Each row is a point. The points of each table are mixes of a few directions, plus a little noise. Count the directions of each table, and those that both share. Where both have some left over, give the other angles between the two spaces (their principal angles), to ten degrees, smallest first.

First:
22,28,-13
-46,-57,-41
-16,-21,10
1,-3,44
39,51,0
Second (7 x 3):
-59,-78,15
35,45,-8
-11,-14,2
26,35,-6
-33,-43,9
12,16,-3
31,41,-7
Directions: first 2, second 1, shared 1

First:
1,-5,-2,4
14,-47,-30,38
-22,73,45,-59
-8,23,16,-16
-2,12,7,-11
16,-56,-34,45
Second:
-14,-11,-16,2
5,4,5,-1
-27,-19,-30,4
84,59,92,-12
-3,-1,-2,0
8,6,9,-1
-50,-37,-57,8
Directions: first 1, second 1, shared 0; angles 60

First:
-9,3,7,1,2,-4
-66,21,54,7,18,-33
51,-17,-42,-6,-14,26
14,-4,-11,-2,-4,7
76,-25,-62,-9,-21,38
-66,21,54,8,18,-33
Second, 6 rows:
-6,11,14,-7,13,-14
-36,21,-3,-30,18,-1
-4,15,25,-8,20,-25
-1,10,19,-4,14,-18
-2,13,22,-5,16,-21
49,-70,-76,55,-82,78
Directions: first 1, second 2, shared 0; angles 40

First, 8 rows:
-5,2,-18,23,-17,22,5,-4
8,-8,14,-27,-3,-36,-16,8
1,13,40,-27,75,0,20,-4
4,-7,-3,-7,-20,-18,-13,5
6,-9,2,-15,-20,-27,-17,7
2,0,10,-11,13,-8,0,1
-22,15,-56,86,-27,95,33,-19
6,-6,12,-23,0,-28,-12,6
Second, 10 rows:
5,8,-3,7,1,27,-16,-2
1,15,-6,14,4,4,-12,-17
-26,41,-9,21,9,-31,-20,-35
-16,34,-33,1,9,3,-17,-22
42,-35,-14,-18,-3,18,35,18
24,-75,17,-14,-7,43,17,-3
-46,15,-53,-27,12,-5,-6,-34
24,14,21,-4,-9,5,8,67
8,17,52,42,-5,-55,-1,-4
-16,-34,27,-23,-10,-10,16,31
Directions: first 2, second 5, shared 0; angles 50, 90

First (10 x 9):
8,-93,19,-64,-4,43,5,-28,-95
-3,28,-4,20,3,-12,-3,8,28
8,8,-17,3,-14,-14,9,5,18
5,20,-18,12,-12,-19,7,8,30
4,-8,-3,-6,-4,0,3,-2,-5
8,3,-15,-1,-13,-12,9,3,12
-28,48,36,42,45,10,-31,9,20
-2,28,-6,19,1,-13,-1,9,28
-2,-1,4,1,4,3,-3,-1,-3
5,-34,4,-24,-4,14,4,-10,-33
Second:
13,-13,0,-13,34,2,9,-6,28
12,50,-18,-10,-22,30,-36,23,-2
-5,-43,42,48,12,-10,6,-3,-66
-15,-30,39,5,-1,-16,26,-15,-35
15,-24,-4,8,-14,-9,12,2,-23
11,35,-21,14,-43,19,-35,27,-33
-9,-2,-21,22,10,-8,-11,0,20
-1,3,-1,-44,29,-2,21,-17,60
-36,22,4,-17,-4,-7,3,-14,31
13,3,-20,-14,-3,1,2,2,19
Directions: first 2, second 5, shared 1; angles 40

First:
-4,-23,25,3,-4,9,1,-1,30,7,-3
10,55,-63,-8,11,-23,-3,2,-75,-18,6
-4,-24,27,4,-5,10,1,-1,33,8,-3
-1,-7,8,1,-1,3,1,0,9,2,-1
-9,-49,55,7,-9,20,3,-1,65,16,-6
11,62,-70,-9,12,-26,-3,2,-84,-20,7
-1,-10,11,2,-2,4,1,0,13,3,-1
-11,-60,67,8,-12,26,3,-2,81,19,-7
11,59,-67,-8,11,-25,-3,2,-80,-19,7
-1,-5,6,1,-1,2,0,0,7,2,-1
Second, 10 rows:
2,-30,39,13,-13,19,0,-21,14,9,-1
-6,31,-40,-21,16,-23,1,36,11,-10,-1
-12,-28,28,-5,0,6,3,16,63,10,-6
0,-32,41,11,-11,19,1,-17,21,10,0
19,-38,55,38,-30,36,-4,-72,-55,9,6
-2,-36,41,10,-9,18,1,-12,32,10,-3
-2,-8,10,0,-1,3,1,1,16,3,-2
11,42,-46,-2,5,-15,-3,-6,-71,-14,6
0,78,-95,-27,27,-46,-2,39,-52,-24,4
-10,21,-28,-19,15,-18,1,35,25,-5,-3
Directions: first 1, second 2, shared 1

First, 10 rows:
-69,-10,2,33,19,1,-5,-19,-37,12,66,-5
-95,-4,-2,39,16,0,-6,-16,-47,13,85,3
-27,18,-15,-26,-10,31,9,53,-18,-13,-2,2
45,-28,18,1,20,6,2,-18,14,4,-26,-34
-10,-5,3,14,4,-11,-4,-19,-3,6,16,3
60,-15,15,11,2,-31,-7,-46,36,6,-30,0
-13,5,-4,0,-4,3,1,7,-5,-1,7,6
41,3,0,-18,-8,-1,2,8,21,-7,-37,1
-10,16,-11,-21,-10,19,7,38,-7,-10,-9,5
80,20,-6,-34,-30,-18,0,10,49,-13,-72,24
Second (9 x 12):
17,-43,42,11,-1,-25,-63,-11,16,-30,-86,-71
10,-26,24,7,-1,-15,-37,-7,9,-18,-50,-42
10,-24,24,6,0,-14,-35,-7,8,-16,-47,-40
-10,27,-27,-8,0,16,41,7,-11,20,56,47
6,-17,16,4,0,-10,-24,-5,7,-11,-34,-28
-6,16,-16,-5,1,10,23,5,-5,11,30,26
-5,13,-13,-3,0,8,19,4,-4,9,25,22
-13,35,-34,-10,0,20,52,10,-12,24,69,57
-6,18,-18,-5,0,11,26,5,-6,13,36,30
Directions: first 3, second 1, shared 0; angles 50

First (10 x 14):
-9,-22,10,6,-13,-7,6,-13,-1,9,2,10,10,0
-1,-3,1,1,-2,-1,1,-2,0,1,0,1,1,0
-15,-37,16,9,-22,-13,9,-21,-1,15,3,17,16,1
-5,-11,5,2,-7,-4,3,-7,-1,5,1,5,5,0
-6,-16,7,4,-9,-5,4,-9,0,7,2,7,7,0
2,5,-2,-2,3,2,-1,3,0,-2,-1,-2,-2,0
-16,-38,17,9,-23,-13,10,-23,-1,16,3,17,17,1
40,95,-43,-23,57,33,-24,57,4,-40,-8,-43,-42,-2
2,4,-2,-1,2,2,-1,3,1,-1,0,-2,-2,0
10,23,-10,-5,14,8,-6,13,1,-9,-2,-10,-10,-1
Second:
21,-51,2,31,22,7,-35,4,-30,-2,19,-7,-49,-38
-2,4,0,-2,-1,-1,3,0,2,0,-1,0,4,3
6,-15,1,9,7,2,-11,1,-9,0,6,-2,-15,-12
-1,3,0,-2,-1,0,2,0,2,0,-1,0,3,2
-5,11,-1,-7,-4,-2,8,-1,7,0,-4,2,11,8
-9,21,-1,-13,-9,-3,14,-2,12,1,-8,3,20,15
2,-6,0,4,2,1,-4,1,-4,0,2,-1,-6,-5
12,-29,1,18,12,4,-20,2,-17,-1,11,-4,-28,-21
-26,63,-3,-38,-27,-9,43,-5,37,2,-23,9,61,47
Directions: first 1, second 1, shared 0; angles 90

First:
-81,-13,21,15,-15,17,16,-9,6,38,-28,-19,-21,-27,-13,8,14,-9
-54,-14,-12,-26,-32,6,20,-34,13,-4,-4,24,26,52,-3,1,12,-37
60,42,21,-6,46,7,-61,39,-11,-30,33,-11,-41,-27,-6,11,-35,38
-33,9,-23,0,-45,15,23,-63,-10,77,-37,-40,37,9,-46,40,8,-32
-28,-10,-31,-2,-32,1,30,-37,8,30,-26,-7,30,26,-8,11,20,-30
-10,-6,44,-20,15,-16,-25,48,23,-80,8,58,-27,-20,35,-33,-5,-27
21,-20,38,1,-6,-14,18,7,-18,-11,9,30,24,-27,4,-26,-14,-1
10,59,41,-20,24,29,-69,8,-15,-3,28,-24,-40,-22,-41,43,-48,14
43,-31,-61,47,9,-31,40,19,15,16,-39,-24,2,-17,46,-27,49,17
53,3,-82,-10,-8,-22,9,-16,23,-18,-15,4,34,59,26,1,29,-29
16,-19,47,14,46,13,-4,34,-36,-15,68,6,-20,-7,3,-29,-31,95
Second (11 x 18):
-28,2,-8,-56,-2,-39,30,-51,-64,-9,-2,-9,-19,-40,13,9,33,23
-6,-13,28,-4,-16,-17,27,-17,-28,16,-13,6,16,-43,-5,-9,1,-8
25,-16,38,58,-15,27,-5,41,44,26,-11,17,39,-1,-19,-19,-36,-34
37,-3,10,77,3,54,-41,70,88,12,3,13,27,55,-17,-14,-44,-31
-19,9,-21,-41,8,-21,8,-31,-34,-17,6,-10,-24,-6,13,11,26,22
22,3,-4,44,7,35,-33,44,58,1,7,4,8,46,-8,-4,-26,-14
-30,25,-58,-73,25,-27,-3,-45,-44,-40,18,-23,-55,16,26,27,46,47
29,-3,10,60,1,41,-31,55,67,11,3,10,22,41,-14,-11,-36,-25
-29,-13,24,-55,-20,-53,56,-64,-87,8,-17,0,1,-84,7,-1,30,11
19,1,-2,39,5,30,-25,38,49,3,4,5,9,37,-7,-4,-22,-13
-22,7,-17,-48,4,-29,17,-40,-47,-15,3,-10,-24,-20,13,11,30,23
Directions: first 6, second 2, shared 1; angles 80

First, 11 rows:
-17,-21,53,-58,43,50,29,64,-12,23,47,16,36,-19,-33,-34,-23,-13,-2,-27
14,33,-32,27,32,-4,67,79,30,-46,-54,-48,23,92,-23,62,18,-26,26,-53
-23,-6,31,18,12,19,-15,12,-1,28,27,23,26,-29,14,-12,-47,47,5,27
14,16,-48,-17,7,-22,-28,41,11,-34,0,-5,-22,20,-38,-32,-3,-45,5,-39
-21,-17,28,-38,-3,7,37,-60,26,14,-23,-31,18,-6,28,46,77,-42,-42,-28
7,-7,-14,-26,-23,-19,14,-68,12,-9,-33,-29,-21,7,16,32,78,-52,-29,-21
-12,33,-43,5,18,-30,-42,25,17,-6,2,-1,-34,-4,-26,-16,-13,-40,-13,-18
-1,-19,60,11,-14,23,34,-56,-51,54,17,22,-10,-39,31,17,3,50,-4,72
24,-18,-33,-4,-46,-21,-60,-41,2,-31,1,12,-13,-9,8,-42,-2,8,9,2
4,-1,-18,60,-29,-10,-41,-8,18,-23,-11,11,27,10,32,-2,-44,71,31,25
10,8,18,22,5,7,3,11,-50,30,27,31,-30,-23,-9,-18,-42,38,16,58
Second:
30,-14,30,52,26,29,-34,-57,10,-12,-15,1,13,-30,-39,-42,-18,15,-20,13
9,-4,4,9,26,-6,1,-31,-2,-8,-2,0,18,0,-34,4,-7,-8,16,4
44,-19,-5,42,55,-42,95,35,42,-31,-81,-64,21,-86,-60,-15,15,-38,-47,-15
18,-7,-16,8,23,-40,82,57,28,-15,-53,-48,5,-52,-18,5,20,-31,-32,-18
-27,11,6,-24,-26,29,-72,-46,-32,19,59,49,-5,63,23,10,-16,25,44,14
-22,9,5,-23,-17,24,-62,-47,-29,13,52,43,0,58,12,13,-15,20,43,13
-5,2,-26,-24,5,-43,67,57,10,-5,-22,-26,2,-13,3,30,21,-28,-1,-17
-4,2,11,2,-7,21,-41,-33,-12,6,23,23,-1,20,3,-7,-12,16,13,10
-24,11,12,-11,-53,48,-78,-11,-20,24,45,41,-29,38,60,-17,-9,43,-1,11
-19,9,-24,-32,-31,-23,42,78,5,11,-7,-15,-22,0,47,20,23,-9,-14,-15
Directions: first 6, second 3, shared 0; angles 40, 80, 90
